Each point is reached from the start by the listed moves, each made 0, 1 or 2 times, or once backwards (-1), plus a little noise. Say if it took an odd or an even number of moves. Then give how often each move was made.

Moves:
(1): [.38, -.16, -.01, -.13, .12]
(2): [.02, .34, .01, -.16, -.01]
Start: [-.03, .08, -.28, .08, .11]
Points:
[.39, .60, -.24, -.34, .21] => odd (1, 2)
[-.02, .10, -.29, .09, .09] => even (0, 0)
[-.37, .94, -.25, -.08, -.02] => odd (-1, 2)

Moves:
(1): [.30, -.06, -.01, -.05, .08, .08, -.05, -.02, .05, .04, .15, .14, .06, .23]
(2): [.07, .13, -.03, -.01, .04, -.06, .01, -.04, .13, -.05, .03, .01, .00, -.06]
(3): [.03, -.05, .21, .07, -.17, .03, -.07, -.02, .09, -.03, .01, .13, -.14, -.06]
(4): [.04, .01, -.01, .19, -.03, -.12, -.06, -.01, .01, -.02, -.10, .00, .05, .02]
(5): [.05, -.04, .03, -.04, .15, .02, .00, -.03, .04, .04, -.06, .09, .05, -.02]
(6): [.16, .05, .03, .00, .01, .27, -.05, .02, .04, -.15, -.12, .02, -.01, .11]
(7): [.07, -.02, .04, .05, .13, .05, .18, .00, .05, -.15, .14, .07, .09, .04]
(8): [-.02, .17, .09, .04, -.06, .00, -.02, .17, -.08, .07, .00, .06, -.03, -.06]
(9): [.08, -.07, -.11, .02, -.09, .00, .07, .18, .11, .11, -.06, -.14, .04, -.05]
(10): [.00, .03, .00, .00, .01, .00, .13, -.08, -.04, .11, -.03, -.04, -.02, .05]
(11): [-.13, -.05, -.01, .14, .06, .11, -.14, .00, .04, .17, .03, -.05, -.12, .08]
Start: [-.04, .12, .13, .06, .04, .01, -.01, -.03, -.17, .01, -.04, -.03, -.10, .21]
Points:
[.20, -.33, -.36, .25, .39, .34, .08, .16, .20, .43, .21, -.42, .06, .67] => even (1, 0, -1, 0, 0, 0, 1, -1, 2, 0, 2)
[.27, -.08, .82, .31, .28, .72, .05, -.25, -.13, .32, .70, .62, -.47, .94] => even (2, -1, 2, -1, 0, 0, 2, 1, -1, 2, 2)
[.82, -.13, .33, .31, .00, .42, -.05, -.21, .02, -.63, -.19, .30, .13, .70] => even (1, -1, 1, 2, 0, 2, 1, -1, 0, 0, -1)
[.32, .15, -.16, -.09, .48, .53, .32, -.37, -.01, .03, .29, -.18, -.02, .81] => odd (1, 1, -1, -1, -1, 1, 1, -1, 0, 2, 1)

Moves:
(1): [.22, -.09, .12, -.01, .01, .06, .02, .03, -.03, .05, .11, .07, .01, -.05, .03, -.07, -.02, -.04, -.12, -.01, -.01, -.03, .02, .04, .04, -.05]
(2): [.06, .05, -.07, .01, -.01, .08, .07, -.02, -.03, .04, -.02, .05, .01, .07, .04, -.03, -.02, .01, .05, .01, .05, .03, .02, .02, -.04, .03]
(3): [-.04, .17, .13, .04, -.04, .02, .11, -.07, .03, .01, -.08, -.12, -.01, .09, .03, .06, -.02, -.12, -.08, .03, -.02, -.02, .10, .05, -.12, -.01]
(4): [-.04, -.09, -.12, .14, -.01, .08, -.08, -.05, .03, -.11, -.02, -.02, -.03, .04, .09, .08, .00, -.01, -.14, -.05, .09, .02, .05, .00, .01, .04]
(5): [-.08, .02, .04, -.04, .16, .02, .01, -.08, .01, -.04, -.04, .07, -.02, .03, .06, -.05, -.06, .03, -.03, -.09, -.06, -.04, .00, .09, .02, .05]
(6): [-.04, -.07, .02, -.04, .00, .11, -.06, .03, -.15, .06, .04, -.04, .10, .00, -.01, -.06, -.04, -.06, .00, .01, -.01, .03, .07, .07, .04, -.03]
(7): [.01, -.13, .07, .01, -.01, .00, .18, -.08, .01, .00, .03, -.06, -.08, .01, -.10, -.05, -.04, .01, .01, .00, -.08, .02, .05, .02, -.02, -.06]
(8): [-.07, .00, .08, .01, .11, -.05, .04, .11, .04, -.04, -.07, -.02, .08, .07, .12, .00, .05, .02, .13, .04, -.04, .06, -.07, .11, .09, -.01]
(9): [.02, .02, .03, -.05, -.06, .08, .11, -.04, .21, -.05, -.07, -.11, .11, .01, -.13, .10, -.08, .13, .03, .00, -.16, -.09, -.06, .01, -.04, .03]
(10): [-.05, .00, -.07, .03, -.01, .01, .04, .07, .01, .23, .03, .00, -.02, .06, .03, -.01, .00, .02, -.01, .07, .02, -.08, .03, .00, -.07, -.04]
(11): [-.03, .06, .03, -.05, .01, -.07, .10, -.01, .05, -.06, .20, -.14, .03, -.10, .05, -.05, -.05, -.03, -.04, .04, .05, -.04, -.01, .03, .05, .00]
(12): [-.01, -.01, .03, .01, -.01, .02, .02, .03, -.01, .00, .05, .12, -.03, .03, .06, .11, .00, -.03, .09, .00, -.01, -.01, .10, .05, .01, .14]
(13): [-.01, .00, .05, .03, -.03, -.09, .00, -.12, -.03, .04, .04, -.04, .16, .00, .02, .04, .04, .03, -.03, -.03, -.05, -.02, .06, -.01, .09, .00]
(14): [.03, -.04, .05, -.04, -.03, -.07, -.06, .00, -.11, .00, .06, -.06, -.01, .15, .02, .08, -.11, .02, .02, -.06, .03, -.01, .07, .03, .08, .00]
(15): [.01, -.07, .00, -.16, .00, .02, .02, -.01, .05, .02, .01, -.06, .00, -.02, .05, -.03, .03, -.03, .04, .07, -.02, -.04, .03, -.08, .00, -.07]
(16): [.03, .05, -.03, .00, .02, .06, .04, -.07, -.09, .00, -.01, .01, -.04, -.13, .07, .14, .02, .03, .02, .12, .03, -.08, -.06, .03, .06, -.03]
(17): [.01, .00, .04, -.02, -.05, .05, .07, -.01, -.03, .03, .05, .03, -.02, .04, .00, -.03, .09, .00, .01, -.07, .01, -.07, -.05, .06, -.02, .00]
(18): [-.05, .09, .09, .03, -.07, .04, -.05, .09, -.03, .10, .02, -.06, -.05, .00, -.01, -.09, .02, .12, .10, .05, .05, .00, .01, -.15, .11, -.03]
(19): [.05, .00, .00, .11, .14, .04, -.04, .03, .00, -.01, .03, -.06, .02, -.01, -.08, .03, .02, -.10, .11, .05, .00, -.08, .01, -.05, -.04, .04]
(20): [.06, .01, .03, .08, -.05, .00, .00, .00, -.10, -.16, .02, .17, -.01, .13, -.04, -.12, -.03, -.10, -.03, .14, -.02, -.15, .05, .09, .02, -.03]
(21): [-.04, -.07, .07, -.03, .03, -.01, .04, -.05, .07, -.03, -.11, .09, .07, -.09, -.06, -.08, -.03, .01, -.01, -.06, .16, -.04, -.04, .00, .04, -.05]
(22): [.03, -.03, .01, -.04, .05, -.02, -.06, -.06, .10, .02, .11, -.03, -.01, .02, -.11, .10, .09, .05, -.04, .02, .06, .09, .06, .05, .12, .04]
(23): [.03, -.01, -.05, -.06, .11, -.04, .09, .12, -.03, .01, -.01, -.05, -.04, -.05, -.04, -.02, .13, .01, -.08, -.02, .05, -.03, .15, -.04, .08, .04]
(24): [.05, -.05, -.02, -.02, -.07, -.06, -.16, -.05, .01, -.04, -.05, -.08, .00, -.10, .08, -.04, -.06, .07, .09, -.03, -.04, -.04, .04, .13, -.01, -.05]
Start: [-.06, .07, .05, .00, -.07, .03, -.04, .01, .07, -.05, -.15, .02, .04, .10, -.04, .26, -.02, .19, .18, -.05, .18, .04, .10, -.06, -.11, .04]
Points:
[.50, -.53, .46, -.47, -.34, -.09, -.04, -.23, -.45, -.07, .30, -.32, -.24, -.81, -.03, -.15, -.15, .21, .62, .21, .31, -.48, .10, -.21, .25, -.59] => odd (1, -1, -1, -1, -1, 0, 2, -1, -1, -1, 1, 0, 0, 1, 2, 2, 1, 1, 1, 0, 1, -1, 0, 2)
[-.39, .24, .22, .24, .60, .26, -.05, -.09, .12, -.50, -.66, -.08, .14, .39, -.06, .33, -.23, .43, .40, .38, .59, -.37, .31, .71, .49, -.02] => even (-1, 1, 1, 1, 2, 1, 0, 2, 1, 1, 0, -1, -1, 1, -1, 2, -1, 1, 1, 2, 2, 2, 1, 1)
[.19, -.01, .68, -.14, .35, .44, .84, .01, .42, -.34, .28, -.20, .04, -.19, -.31, -.11, -.23, .43, -.05, .19, -.18, -.33, .16, .55, .34, .01] => even (2, 0, 0, 0, 2, 1, 2, 1, 2, 0, 2, 0, -1, -1, -1, 1, 0, 1, 0, 1, 0, 1, 1, 0)
[.34, .06, -.01, -.06, -.08, .63, .52, -.34, .80, -.01, .38, -.70, .08, -.45, -.23, .85, .12, .34, .03, .29, .64, -.46, -.07, -.68, .05, .08] => odd (1, 1, 0, 2, -1, -1, 0, -1, 2, 0, 2, 0, 0, 0, 2, 2, 1, 1, 2, -1, 1, 1, 0, -1)
[.05, -.32, .28, -.33, .21, .31, .72, -.12, .88, .14, -.17, -.44, .10, -.51, -.29, .58, .30, .94, .27, .29, .15, -.02, -.01, -.69, .60, -.12] => odd (1, 0, -1, 1, 0, -1, 2, 1, 2, 0, 0, 0, 1, -1, 2, 2, -1, 2, 0, -1, 1, 1, 1, -1)
[.48, -.28, .82, -.15, -.16, .41, .31, -.41, -.05, -.13, -.07, -.13, .71, .20, -.79, -.16, .35, -.28, .26, .37, -.19, -.52, .30, .08, -.01, -.42] => even (1, 0, 1, -1, -1, 2, 1, 0, 1, -1, -1, -1, 2, -1, 2, 0, 2, 0, 2, 2, 1, 1, 0, 0)
[-.12, .16, .00, -.25, .42, -.30, .02, .12, .68, -.30, -.01, -.18, .17, -.54, -.31, .78, .50, -.08, .57, .01, .38, .00, .15, -.29, -.05, .50] => odd (-1, -1, 0, -1, -1, -1, -1, 0, 0, -1, 1, 2, 0, -1, 1, 0, 0, -1, 2, -1, 1, 1, 1, 0)
[-.33, .50, .15, .31, .44, .47, .77, .12, -.01, .34, -.35, -.30, -.20, .05, -.64, .16, -.06, .11, .39, .73, -.04, -.49, .14, -.14, -.34, -.11] => odd (-1, 0, 1, -1, 1, 1, 2, 0, 1, 2, 0, -1, -1, -1, -1, 2, -1, 1, 2, 1, 0, 0, 1, -1)
[.41, -.54, .49, -.10, -.09, .23, .02, -.42, .66, -.72, .37, -.75, .60, -.08, -.54, .32, -.31, -.19, .14, .10, .00, -.27, .70, .64, -.02, .06] => even (1, 0, 1, 1, -1, 2, 1, 0, 2, -1, 2, 1, 0, 0, 1, -1, 0, -1, 2, 1, 1, 2, 0, 2)
[-.23, -.60, .41, .08, .75, -.01, .38, -.34, .56, .24, .31, -.20, .25, .42, .02, .44, -.34, -.02, .13, -.22, .11, .04, .39, .16, -.03, .18] => even (1, 0, 0, 1, 2, 0, 2, 1, 0, 2, 1, 1, 1, 1, 1, -1, -1, -1, 2, -1, 1, 1, -1, -1)
